Each wall is flat, endless, passes through zero and stands at right angles to its row. A trip goes straight from one point to another. List the walls that it crosses, first one first.
In the rows, 128 means zero.

Walls:
(1): [131 187]
(2): [105  90]
(3): [137 112]
(4): [ 21 177]
(5): [156 140]
Trips:
[124 184] to [135 203] => none
[168 114] to [150 158] => 1, 3

Walls:
(1): [147 134 133 160  85 181 135  65]
(2): [142 157  92 127 143 164 130  71]
(3): [166  72 135  97 122 143 120 137]
(4): [142 110 160 155 160 102 114 131]
(5): [141 134 145 165 154 149 124 104]
Trips:
[145 116 140 149 155 126 119 113] to [143  71 145 104 119 168 133 152] => 2, 5, 4
[111 128 131 148 118 163  88 121] to [171 121  79 114  67  57 102 120] => 3, 5, 2, 1
[ 98 136  96 172 168 114  68 116] to [ 87 108 103 156 106 103 109 184] => 2, 5
[122 158 149 145 105 152 137 141] to [ 84   7 114 134  91  73 157  93] => 5, 3, 4, 1
[160  77 113 152 111 106 122 127] to [ 91 162 107 147  79  96 114 168] => 1, 3, 4

Walls:
(1): [129  74 164  86  98 133 133 115 126 179 164 120]
(2): [144 162 103 121 120 221 101 100 102  88 165 221]
(3): [116  81 167 118 176 167 114 123 145 121 117 104]
(4): [113 150 108 180 138  87 153 236 163 141 232 150]
(5): [147 191 145  70  91  80 130 184 186 154 117 179]
(6): [ 66 178 123  63 140 124 100 138 172  41 142 133]
(7): [120  87 181 194 123 145  92  75 135 117 122 101]
Trips:
[136  32 148  96 104 161 105 131 150 131 159 115] to [109 139 153 152 146 182 165 105 119 134 167 169] => 2, 4
[104 192 104 144  86 134 126 138 161 146 158  68] to [102 130 106 142 144 201  69  31 180 179  33  91] => 7, 4, 5, 3, 6, 2
[103 116  58 135 101 109 129 100  94 129 101 114] to [149  89 163 163 148  68   9 206 219 187 128 115] => 7, 4, 5, 1, 3
[167 125  51  63  72  98 151 130  83  77  84 143] to [131 121 152 165 107 163 121 122 190  51 121  44] => 5, 2, 7, 3
[154 168 131 138 127 123 136 122 107  88 182 156] to [213 130  91  81 122 175 189 150  84 205 113 145] => 6, 1, 4
[206 145 151 144 117 116  82 131  96 148  98 119] to [110 140 160  92 155 177 162 151 159 157 118 144] => 1, 3, 2, 7, 6, 4

Walls:
(1): [116 115 137 145  85 146 131 133 110 103 182 140 138  40  93  69 130 162
  72 153]
(2): [158 107  67 176  86  78 191  75  68 145 186 146 154 198 101 135 101 120
 152  77]
(3): [127 102 128  97 180 136  65  96 161 136 141 151  79  78  76  94 124 115
 164 112]
(4): [ 69 217 101 112 154 151 104 105  66 171  61 149 152 170 177 187 178  23
  81 145]
(5): [136  81 151 139 175  95 183 131 111  68 184  90 190  71 215 145 150  39
 103 144]
(6): [ 99 104  77  66 176 142 155 167 113 119  89 124 121  89 116 151 107 113
  89 121]
(7): [123  26  98 166 130  39 112 132 120 162 144  82  77 134 111 157  78 141
 134 131]
(8): [ 99 173 139 114 113 112 137 144 195 116  82 179 111 133 123 114 157 128
 151  51]
(9): [108  67 217  91 161 176 121  38 105  48  62  64  97  88  59  91  59 161
 169 173]
Trips:
[ 77 155 146 109  47 157 152 146 137 113  86 147 213 177 151 100  99 178
 172 117] to [156  93  91 130 168 177  88  95 161 145 122 130 113 157 140  72 121 181
 108 124] => 2, 3, 1, 8, 7
[109 151 103 112 161 107 100 174 214 165 114  95 102 148 129  77 168 158
  83 155] to [146  82  70 154  93 191  88 128 178 199 184 139  84  93  74 124  99 104
  83 144] => 1, 8, 2
[153  89 125 154 103 154 141 107 146 208  99 139 133  61  96 130 157 174
 130 117] to [ 80 144 152 140 157 153 123 126 138 125 171 138  75 136 138 171 134 151
 153 175] => 8, 1, 4
